Every row gives one point. To make a cloud, some directions were put in groups of two or more. Within a group, all points are equally far from the middle, so they leave a hole (a ring in 2 directions, a hollow ball in 3). The other directions are filled evenly. Then the cloud was stretched, turned, moved and blurred a little. Count the holes, and give their numbers of directions, smallest first.
In the rows, zero is written as 128.

Cloud (14 x 2):
[[ 76 108]
 [140 162]
 [149 131]
 [115 146]
 [147 100]
 [173 147]
 [159 128]
 [159 120]
 [ 97 143]
 [205 105]
 [110 116]
 [ 83 107]
 [ 91 113]
 [133 141]]
Holes: 0

Cloud:
[[143 166 102]
 [195 111 127]
 [126 156  99]
 [114 149 105]
 [ 97 175 150]
 [113 153 180]
 [143 115 155]
 [121 137 117]
 [186 114 147]
 [ 92 112 115]
 [113 141  94]
 [201 129 154]
 [166 118 106]
 [143 156 157]
 [ 88 142 146]
 [132 115  91]
 [192 159 140]
 [129 106 164]
 [108 107 154]]
Holes: 0

Cloud, 31 rows:
[[100 116 150 131]
 [179 147 133 139]
 [113 178 124  96]
 [176 156 119 138]
 [161 169 104 125]
 [121 160 155 142]
 [106  90 168  94]
 [185 126 123 117]
 [ 82 115 141  82]
 [145  92 113 127]
 [ 87 103 156  84]
 [133 110 180  84]
 [111 168 163 115]
 [136 146 176 103]
 [108  98 163  68]
 [171 124 161 126]
 [ 92  98 162  94]
 [105  95 166  72]
 [ 88 103 152  77]
 [129 125  94 133]
 [124 124 124 152]
 [153 170 100 135]
 [ 83 145 151 112]
 [162 103 114  91]
 [ 77 126 148  97]
 [129 171  96 120]
 [140 157 136  78]
 [114 147  93 115]
 [134 158 168 125]
 [174 115 156 125]
 [129 121 115 150]]
Holes: 2 (2, 2)

Cloud, 27 rows:
[[157 129  92 109]
 [141  79 167 143]
 [ 90 100 167 148]
 [160  93 145  94]
 [128  73 160 153]
 [124  97 117  83]
 [101  72 144 152]
 [ 90  85 114 131]
 [143 108 175 136]
 [157 145 128 168]
 [156 144 151 126]
 [139 108 175 140]
 [150 162 117 109]
 [175 114 109 124]
 [ 73  96 150 115]
 [164 107 110 104]
 [142 113 154  81]
 [118 140  81 116]
 [125 137 144  80]
 [ 96 129  97 169]
 [ 88 143 101 158]
 [171 150 108 137]
 [ 78  87 141 110]
 [174  96 127 133]
 [177 108 116 142]
 [ 97 139 123 175]
 [142  92 122 175]]
Holes: 2 (2, 2)

Cloud:
[[151 133 100 124 116 180]
 [151 125 143  63  98 158]
 [ 86 161 124 138 166 121]
 [117  91 140 162 110 100]
 [104  88 152 125 167 157]
 [ 99 140 120  65 171 120]
 [106 123 180  95 127 107]
 [137 175 150 126 172 123]
 [ 99  77 143 130 101 105]
 [106  90 140 140 154 167]
 [116  59 141 109 125 155]
 [150 168  96 131 122 118]
 [ 97 146 134 128 181 147]
 [110 138 152  57 109 154]
 [ 89 124 107 106 102 180]
 [130 156 139  67  97 166]
 [ 78 129 124  82 102 164]
 [ 92 110 137 171 111 116]
 [107 142 173 125 125 171]
 [150  99 138  94  76 135]
 [150 130 109 130 104 186]
 [146  93 147 132  92 101]
 [ 80 159 106 139 128 115]
 [164  97 171 107 119 161]
 [148 109 178 116 106 144]
 [140 138 148  79  94 111]
 [129 194 123  80 147 112]
 [100 179 139 124 175 123]
 [160 166  98  96 131 120]
 [ 68 158 118 128 104 131]
 [149 102 149 144 104  96]
 [131 187 123  72 166 139]
 [ 82 132 171 141 129 126]
 [138 150 159 113 152 181]
 [134 124  89 102 119 168]
 [ 80 173 146 128 116 140]
 [126 122 163  74 189 114]
 [154 153 153 144 144 104]
 [117 128 108 151 156 142]
 [128 136  88 104 125 107]
 [135 173 155 140 138 112]
 [ 99 157 169 137 145 111]
 [131 182 127  99  91 127]
 [ 91 136 119  70 139 172]
 [113  90 139 133 174 120]
 [163 151 149 127 170 136]
 [148 145 138  47 150 153]
 [149  84 149 114  81 128]
 [114  92 135 141 163 100]
 [121  85 145 162  92 119]
 [ 95 109 142  99 162  85]]
Holes: 3 (2, 2, 2)

Cloud:
[[157 126 172  96 100 130  81 161]
 [168 137  93  88 130 131 170 112]
 [139 166  86 106 107  91 154  98]
 [159 151 107 132 109 128  56 144]
 [165 179 163 115 135  67 104 115]
 [189 120 164 132 139 105 123 146]
 [131 161 159  98  99  76 144  83]
 [130 114 193  96 116  98 163 118]
 [139 153 119 156  90 118  83  85]
 [145 146 153  92 137  73 120  83]
 [114 123  77 143 115 113 120 129]
 [122 104 163 126 139 131 144  94]
 [154  97 149 117 109 124 104 178]
 [123 101 167 138  98 110  78 109]
 [126 175 134  84 117  95 165  92]
 [144 124 142 143 119 171 128  95]
 [126 140 126 105 145 140 177 131]
 [130 127 167 128 134 111 113  64]
 [162 155 174 113 121  88 190 137]
 [166 115 152 118 132  71 142 144]
 [181 138 129 138 142 145 121  90]
 [181 155 157  89 105 132 149  91]
 [ 94  89 140 129 116 105 104 129]
 [128 135 166 133 153 123 100  91]
 [174 152 156 111 151  68 119 127]
 [181 140 103 116  95 113  94 112]
 [112 151 159 127 127  64 107 125]
 [111 142 156  85  82  80 115 135]
 [112 109 110  83 126 108 142 180]
 [117 147 144 112 154 100  83 120]
 [139 155 143 101 130  69 158  77]
 [129 176 184  99 125 124 126 138]
 [129 182 178 125 127 125 131 141]
 [120 102 160 105  66 123 144 121]
 [108 127 124 117 140 138 104  92]
 [169 161 198 129 130 104 140 165]
 [114 126  89  98  95 161 118 114]
 [168 146 166 129 148 105  78  90]
 [121 170 127  73 127 111 144 159]
 [141 115 115  61 104  92 124 113]
 [182 188 152 127 130 104 106 163]
 [179 154 188  92 112 113  98 152]
 [166 179 165 116 143 139 133 148]
 [146  87 135 137 100 129 151 162]
 [111 112  89  70 119 120 131 144]
 [144 115 102 113 127 160 163 114]
 [162 170 173 138 113 124  76  80]
 [184 152 194 130 126 120 139 157]
 [138 131 174 119  95 107  66 173]
 [122 145 188 121 111  98 166 162]
 [146 135 134 119 152  92  73 143]
 [138 144 142 105  97  85 129 195]
 [156 152 163 120 108  62 127 163]
 [160 159  95 105  94  87 148  97]
 [172 143 119 159 100 156  92 123]
 [150 134 168 150  88 143 161 134]
 [143 130 103 125 126 117  68  95]
 [162 132 148 139 103 168 150 123]
 [129  99  92  76  98 110 185 112]
 [152 138 162 101 131  98  93  76]
 [119 149 194 130 122 136 124 118]
 [159 174 106  99 125 129 172 104]
 [164 162 111 141 146 138 142 108]
 [157 192 130 122 134 102  88 149]
 [136  98 105 155 118 144 112  99]
 [129 140 154 142 137 118 175 160]
 [177 123 123 134 115 162 108  99]
 [111 149 125 118 115  79 129 180]
 [101 127 111  93 117  66 149 147]
 [135 114 194 125  90 104 155 114]
 [113  99 139  87  93 120 195 119]
 [178 148 128 141 129 132 111  65]
 [189 168 188 108 127 104 145 148]
 [105 107 145 116  74  86 139 150]
 [140 121 120 123 134 149 139 175]
 [141 159 117  97 121 112 189 165]
 [113 137 130 121 140 104 137 184]
 [171 178 142  83 149  93 142 138]
 [125 150 131 130 109 163  83 161]
 [106 133 151  91 124  93 182 167]
 [111  89 125 106  86  81 155 129]
 [147 141 122 150 123 170 105 105]
 [122 109 117  96 106 114 196 168]
 [123 147 155 167  96 121  84  94]]
Holes: 1 (8)

Cloud:
[[115 135 132 141 148 167  67 132 104]
 [126 153 101  95  93 165 174 108 137]
 [105 154 135 127  79 126 110  85 107]
 [144 124 139 146 138 172  76  98 130]
 [140 184  95 130 126 132 168 109 125]
 [131 126 179  96 157 113 112 112  88]
 [126  81  93 125  84  75 169 160 162]
 [121 149  89 115 128 141 112 111  87]
 [125 121  93 130 130 137 104 148  90]
 [ 91 107 126 170 100  90 107 142  92]
 [ 82 163 100 116 126  65 117 124 104]
 [146 115 141 107 159 135 122 115 107]
 [ 65 103  94 162 112  82  99 142 136]
 [ 90 140  91  81 136 121 145 109 124]
 [ 93 145 164  73 132 112 123 161 138]
 [125 110  92 117 152 124  59 124 112]
 [145 164 104  97 155 149  58 110 135]
 [102 120 122 137 101 117 151 129 180]
 [121 146 106  87 118 144  50 119 122]
 [ 80 155  80 168 121 110 140 147  92]
 [121 115 128  97 144 142 117  95  96]
 [122 113 160 102 145 155 145 123 106]
 [149 130 112 100 113 176 151  93 184]
 [ 61 106  71 141  98 104  92 133 129]
 [ 93 135 112 115 161 105  67 136  70]
 [112 122  90 117  79 149 138 129 110]
 [ 87 156 112 127 143 142  99 138  62]
 [119 108 140 109  77 147 130 108 150]
 [ 73 102 158 145 101 112 180 126 117]
 [139 182 112 100 116 156 148  96 146]
 [117 101 156 117 103 129 130 115 172]
 [108 162  63 151 104 103  76 129 146]
 [121 112  94 111  89 132 180 120 206]
 [ 78 142  63 115 116 128 132 167 151]
 [158 141 153 174 132 137 110  78 146]
 [140 134  79  65  90 145 136 106 180]
 [ 89 137 156 115 161 134 115  75  74]
 [ 66  90  86 133  89  83 127 148 118]
 [132 154 137  99 105 111 108 184 123]
 [158 125 165 127 135 125  81 115  99]
 [139  90 157 116 129 111  97 118 101]
 [ 68  95 138 136 131 126 158  82 109]
 [101 140  82 103 119  78 106 161 114]
 [ 95  81 150 117 130 118  97  97 148]
 [111 182 101 107 125 164 134 113 131]
 [ 98  80 137 146  97  87 125 131 110]
 [ 71 109 107  85 133 134 153  98 126]
 [139 160 150 105 159 150  81 106 135]
 [122 128 152 155 156 139  82 116 146]
 [129  85  96 111 153 124 135 172 134]
 [158 142 154 117 142 158  72  92 134]
 [105 161  87 196 108 112 132 139 117]
 [ 46 103  97 112  90  74 157 159 117]
 [130 165  70 113 160 136  75  92 130]
 [ 87 139 117  78 126 101 150  97 127]
 [ 74 148 118 124 121  89 171 142  98]
 [ 73 121 147 122 125  99 130 125 153]
 [ 90 151  75 152 147 121 100 151 144]
 [151 189  68 110  84 124 118 115 167]
 [107 119 119 134 101  59 123 157 106]
 [ 91  92 143 176 134 151  77 122 137]
 [135 100  80  88 127 134 135 165 118]
 [ 89 147 122 135 102 112  64  67 131]
 [ 77  92 154 119 130 127 140 134 163]
 [130 145  42  97 118 120 118 143 154]
 [128 114 124 137  88 106 192 114 148]
 [144 130 112  90 146  99 161 156 134]
 [141 161 103 154 117  77 152  92 133]
 [112 138 105 169 130 140 117 170 118]
 [142 199  73 151 100 124 126 123 148]
 [109 155 144 110 138 173  88  83 111]
 [101  82 149 116 111 133 144 133 179]
 [115 101 102  89 155 142 114 131 112]
 [144 143  88  80 132 149 129  90 172]
 [105  92 126 186 103 111 135 133 119]
 [115 174  93  84 112 120 137 132 159]
 [135 148  77  96 103 171 105 114 152]
 [ 81 129 102 133 149 132 103  59 122]
 [ 90 122 127 143  78  94 117 111  92]
 [109 115 147 132 121 122  52  73 137]
 [ 99  76 137 117 143 116 151 129 167]
 [171 148 130  70 113 159 150 105 130]
 [124 127  77  90 101 124  70 132 140]
 [ 54 120 111 106 148 103 154 169  93]
 [ 93 124 158 133 113  75 119  74  98]
 [103 156  82  89 122 105 121  98 126]
 [114 112  94  98 105 137  82  96 147]
 [137 123 169 116 117 139 126  83 116]
 [ 88 113 103 166 137  79 138 131 138]
 [ 91  83 124 151 132 103 135  98 155]
 [101 121 107  57 145 146 123 155 142]
 [128 148 133 133 164 148  56 127 125]
 [146 146 169 104 125 102 162  95 124]
 [158 136 122 168 124 123  84 145 118]
 [ 60 138  87 135  95  97  90 116 131]
 [137 172 121 150 134 115 112  85 171]]
Holes: 2 (2, 4)

Cloud:
[[125 127 109 178 111 123 152 189  93]
 [120 128  70 142 118 110 112 155 105]
 [148 113 130 153 168 150 110 118  95]
 [144 116 150 150 164 146 193 133  90]
 [157 118 140 123 139 167 123 134 196]
 [ 84 121  71 120 112  91  99 119 125]
 [141 158 116  68 123 130  85  57 121]
 [135 109  99 106 185 149 135  71 156]
 [115 116  81 123 151  98  97 113  98]
 [117  95  99 148 180 143 126 105 158]
 [131 169 101 108 162 120 168 115 115]
 [125  66 113 116 107 123  93 108 128]
 [144 170  97 140 149 145 136 175 141]
 [119  87 119  89 137 112 158  50 116]
 [ 72 124 159 123 138 136 116 131 173]
 [ 84 141 126 159 155 139 121 138 134]
 [121 144  99 184 134 164 133 111 120]
 [146 135  87 143 159 174 142 152 103]
 [146 136  86 149 164 145 158 155 177]
 [142 169 137 142 127 122 171 165 126]
 [115  86 127 115 143 173 139 124 104]
 [115 137 100 119 104  93 164 133 134]
 [145 146 124 158 152 100 172 111  71]
 [150 147 117 147 125 108 169 149 178]
 [118 113 120  99 192 115 166  67 154]
 [140 103 112 101 130 135  85  61 152]
 [126 154 100 167 106 166 142 128 100]
 [159  85 136 159 161 148 119 106 160]
 [103  97 157 106 121 128 132  64 169]
 [107 128 188 144 132 148 125 119 131]
 [113 154  99  89 102 128  60  99 120]
 [111 156 107 151 145 190 123 127 156]
 [125 150  89 117 175 137 140 150 151]
 [158 200 134 157 160 159 156 115 130]
 [161 149 100 130 173 157 141 114  88]
 [130  94 160 192 178 125 200 152 142]
 [140 107 110 121 124  97 170 108  71]
 [ 89 103 132 143 111 123 122 133 190]
 [131 172 141 165 188 124 153 110 169]
 [141 146  88 160 169 118 124  96 130]
 [145  66 135 172 116 129 154 109  97]
 [152 127 129  74 132 126 138  66  97]
 [112 143  92 131  89 144 133 140 112]
 [158 113 171 143 145 118 139  67 141]
 [126 151 151  93 154 120  77  82 143]
 [165 116 153 134 144 151 165  58 108]
 [103  93 115  92 129 129 138 121  71]
 [101  99  96 159 119 124 154 161 167]
 [141  84 146 164 123 169 107 114 171]
 [127 139 163 157 145 119 174 166 189]
 [152 139 105 101 170 150 123  74  90]
 [112 119 145  91 129  95 136 105 206]
 [ 97  92  60 111 132 117 115  83 123]
 [156 117  96 155 169 195 144 101 122]
 [124 103 150  95 136 105 132  37 117]
 [134  88 147  96 125  70 132  87 125]
 [172 129 167 137 174 174 163  87 130]
 [111  47 110 117 115 115 138 135 131]
 [161 195 134 148 152 170 137 142 141]
 [108 144 104 134 175 119 120 129 201]
 [107 113  62 118 107 123 134 134  96]
 [132 142 146 132 103 142 166 158 144]
 [140  87 145 149  79 136 121 130 117]
 [105 145  89 100 107 134  96 168 146]
 [181 120 158 135 120 112 138 125 111]
 [129 141 100 143 177 107 113 119 110]
 [ 84 143 117 117 132 114  79 153 151]
 [116 162  83 123 109 172 109 121 121]
 [149 119 124 107 160  97 109  95  96]
 [124 158  87 116 146  80 136  78 149]
 [141  70 157 128 129  87 157 110 139]
 [147 132  83 144 149  97 128 154 118]
 [125  62 168 152 113 125 139 122 156]
 [115 134 103 161 147 176 159 129 103]
 [100 109 116 151 163 155 168 108 126]
 [142 105 119  93 147  67 130 100 103]
 [124 156 112 130 184 123 169  72 141]
 [171 152 134 122 141 184 116  66 141]
 [165 134 137 113 163 156 131  49 114]
 [113 151 116 156 114 162 145 104 124]
 [141 153 119 136 111 125 177 143 147]
 [134  97 173 152  99 149 147 182 142]
 [151 130 148 101 124 152 152  77 153]
 [129 167 161 172 149 164 178 133 141]
 [104  83 115 122 173 154 112  82 142]
 [108 134 158 161 123 150 149 186 150]
 [115 132 137  79 111 100 119  47 144]]
Holes: 3 (2, 2, 4)
